Each row is a point. The points of each table are mixes of a few directions, plus a little noise. How many directions does each table use, and how many do they share? Where both have some left over, give the other angles between the two spaces (their principal angles), to ten degrees, smallest first.
In the rows, 128 means zero.

First (4 x 2):
[[156 180]
 [141 152]
 [123 118]
 [ 92  62]]
Second (7 x 2):
[[160 186]
 [113 101]
 [103  82]
 [104  85]
 [146 161]
 [160 186]
 [110  95]]
Directions: first 1, second 1, shared 1

First (5 x 4):
[[233 173 123 175]
 [116 123 128 123]
 [146 136 127 136]
 [ 56  97 131  96]
 [ 88 111 130 110]]
Second (6 x 4):
[[ 81 108 130 107]
 [ 90 112 130 111]
 [154 139 127 139]
 [175 148 126 149]
 [221 168 124 170]
 [ 47  93 131  92]]
Directions: first 1, second 1, shared 1

First (9 x 9):
[[138  67 138 197  77 160 153 165  48]
 [173  95 117 148 156 135 192 151 155]
 [159  72 128 183 111 151 178 164  91]
 [113 172 124  81 154 108 100 100 172]
 [ 84 146 142 127  86 129  68 113  78]
 [ 75 172 139 100 101 118  52  97 105]
 [161  99 121 148 143 136 175 148 140]
 [119 183 120  64 176  99 105  95 202]
 [131 145 123 106 149 118 127 118 160]]
Second (7 x 9):
[[132 140 120  91 118  86  90  75 102]
 [ 86  93 153 124 151 180 165 155 143]
 [160 163 160 169 157 208 191 146  91]
 [145 114 138  98 109  25  94 126 154]
 [107 110 145 160 142 238 159 151 137]
 [116 148  71 122 122  70 116 124 117]
 [150 127 111 134  96  89  80 118 152]]
Directions: first 2, second 5, shared 0; angles 40, 70

First (11 x 12):
[[152 167 117 188 135 117  71  63 129 115 142 171]
 [ 86  89 117 104 121 123 166 145 145 139  96  63]
 [111 105 129 111 130 139 158 137 178 133  77  99]
 [141 151 138  96 138 140 157 169 116 118 149 157]
 [141 134 130 185 119 117  61  74 116 138 147 153]
 [135 130 129  78 134 134 175 180 106 112 136 118]
 [107 122 120  97 133 129 171 156 135 123 117 100]
 [ 78 109 127 112 120 123 151 152 124 152 137  99]
 [191  80 148 153  99 122  52 104  74 135 138 121]
 [139 155 105 172 138 113  99  70 137 105 121 134]
 [128 166 150 113 142 151 146 159 148 137 147 193]]
Second (9 x 12):
[[173  64  54 107 208 122 120 134 113 249  38  88]
 [121 124 154 132 105 186 144 135 112 106 182 144]
 [115 145 128 136 119 114 143 113 121 111 140 154]
 [139 148 121 111 108  81 112 126 165 113 150 138]
 [129 163 134 117 100  64 101 127 175  91 141 131]
 [123 124 120 135 141 127 137 120 114 139 110 130]
 [115 132 164 137 118 151 112 143 130 100 121 100]
 [115 118 161 141 111 202 147 137 101 107 170 135]
 [121 134 116 136 142 104 133 115 120 136  99 132]]
Directions: first 5, second 4, shared 0; angles 40, 50, 80, 90

First (10 x 20):
[[130 157 157  77  87 149 153 168  86 187 157 144 168  97 122 110 121 151
  158  96]
 [108 101  69 171 150 108 125 125 142 112  64 111  68 121 132 171 111  96
   90 136]
 [118 109 122 125 159 116  62 100 141  86 115 125 112 151 111 124 140  85
  129 133]
 [155 124 139 168 147 130  96 105 158 100 143 130 127 145 154 129 123 137
  101 137]
 [156 141 142 135  87 156 126 163 111 145 161 151 176  82 147 130 126 179
  124 100]
 [ 84 132 134  58 134 111 161 121 107 142 117 114 120 155  77 102 149  90
  181 142]
 [139 109 100 166 103 139 123 147 130  87 127 140 155  84 132 151 152 172
  114 125]
 [121 122 129 126 152 117 106 106 139 115 118 121 109 153 122 124 127 100
  128 136]
 [137 145 162 125 156 119 153  97 148 149 144 114 109 179 144 107 111 118
  128 149]
 [133 139 130 130 108 134 172 147 119 156 133 128 136 112 137 132 119 154
  128 124]]
Second (10 x 20):
[[127 135 136 130 124 128 133 105 112 126 118 147 125 126 125 130 133 130
  119 124]
 [132 108 107 122 137 128 116 189 171 133 155  80 136 132 135 121 114 122
  152 139]
 [126 142 142 133 122 128 136  85  98 124 109 162 123 124 122 133 138 133
  111 120]
 [130 117 118 124 133 128 121 160 150 130 142 103 132 131 132 124 120 125
  140 134]
 [124 149 150 134 119 129 141  64  82 122 100 179 119 123 120 136 143 135
  103 116]
 [120 167 168 141 110 129 152   7  43 118  76 222 112 119 113 142 156 141
   82 107]
 [131 113 111 122 135 127 118 177 163 132 150  90 135 131 134 122 117 123
  147 137]
 [132 106 106 121 137 127 115 193 174 133 156  77 137 133 136 121 113 121
  153 140]
 [125 143 144 133 121 129 137  81  95 124 107 165 121 125 123 133 139 133
  110 119]
 [133  98  98 118 141 127 110 219 192 136 168  56 140 135 139 118 107 118
  163 144]]
Directions: first 5, second 1, shared 0; angles 90
